Each row is a point. Examples show where two turns around zero, p and q, send a point. Write where each new point lands after one turn and then the other. Backwards means that the second turn is done in reverse. Each puzzle has new turns, and all numbers are rounded.

Turn p:
[0.00 0.42] => [-0.12  0.40]
[-0.14 -0.25] => [-0.06 -0.28]
[ 0.14 -0.17] => [ 0.18 -0.12]
Turn q:
[0.03 0.02] => [ 0.03 -0.02]
[ 0.08 -0.34] => [-0.25 -0.25]
[-0.13 -0.17] => [-0.21  0.02]
[0.03 0.49] => [0.43 0.23]
Where do these land?
p, then q: [0.41 0.13] => [ 0.39 -0.17]
q, then p: [-0.10 -0.13] => [-0.16 -0.03]
q, then p: [-0.31  0.01] => [-0.23  0.21]

Turn p:
[-0.31 -0.29  0.05] => [ 0.15 -0.30  0.26]
[-0.14  0.11 -0.20] => [-0.25 -0.10  0.03]
[ 0.44 -0.22  0.18] => [ 0.40  0.14 -0.31]
[-0.20  0.28 -0.22] => [-0.40 -0.02  0.09]
[0.21 0.12 0.18] => [ 0.09  0.28 -0.08]
Turn q:
[ 0.05  0.37 -0.05] => [-0.11 -0.04 -0.36]
[ 0.17 -0.08 -0.10] => [ 0.16  0.14 -0.02]
[-0.40 -0.44  0.01] => [ 0.10 -0.28  0.51]
[0.18 0.15 0.14] => [-0.15  0.18 -0.14]
Where do these land?
p, then q: [0.22 0.12 0.25] => [-0.07  0.05 -0.34]
p, then q: [ 0.07 -0.01 -0.45] => [ 0.31 -0.28  0.19]
q, then p: [-0.15  0.14 -0.17] => [ 0.09 -0.21 -0.14]
p, then q: [-0.14 -0.24  0.37] => [-0.17  0.43  0.00]

Turn p:
[ 0.14  0.55 -0.15] => [-0.16 -0.12  0.55]
[-0.03 -0.08  0.24] => [-0.11 -0.10 -0.21]
[ 0.01  0.15 -0.01] => [-0.08 -0.03  0.13]
[-0.15 -0.31 -0.14] => [ 0.18  0.25 -0.20]
[ 0.40 -0.12  0.13] => [ 0.21 -0.38 -0.07]
[-0.36 -0.19 -0.07] => [-0.04  0.36 -0.20]
Turn q:
[ 0.07  0.01 -0.23] => [-0.18  0.16  0.02]
[-0.22  0.15  0.07] => [-0.02 -0.23  0.15]
[ 0.19 -0.29  0.24] => [ 0.27  0.07 -0.31]
[-0.27  0.00 -0.03] => [-0.14 -0.23  0.01]
[-0.03 -0.35  0.22] => [ 0.16 -0.12 -0.36]
[ 0.26  0.48 -0.27] => [-0.10  0.35  0.49]
Where do these land?
p, then q: [-0.39 -0.26  0.04] => [-0.30  0.06  0.36]
q, then p: [ 0.08 -0.09  0.14] => [ 0.14 -0.06  0.11]
p, then q: [-0.01  0.17  0.04] => [ 0.04 -0.16 -0.05]
p, then q backwards: [ 0.55  0.24 -0.28] => [-0.17  0.51  0.39]
p, then q: [-0.23 -0.07  0.07] => [-0.18 -0.05  0.17]
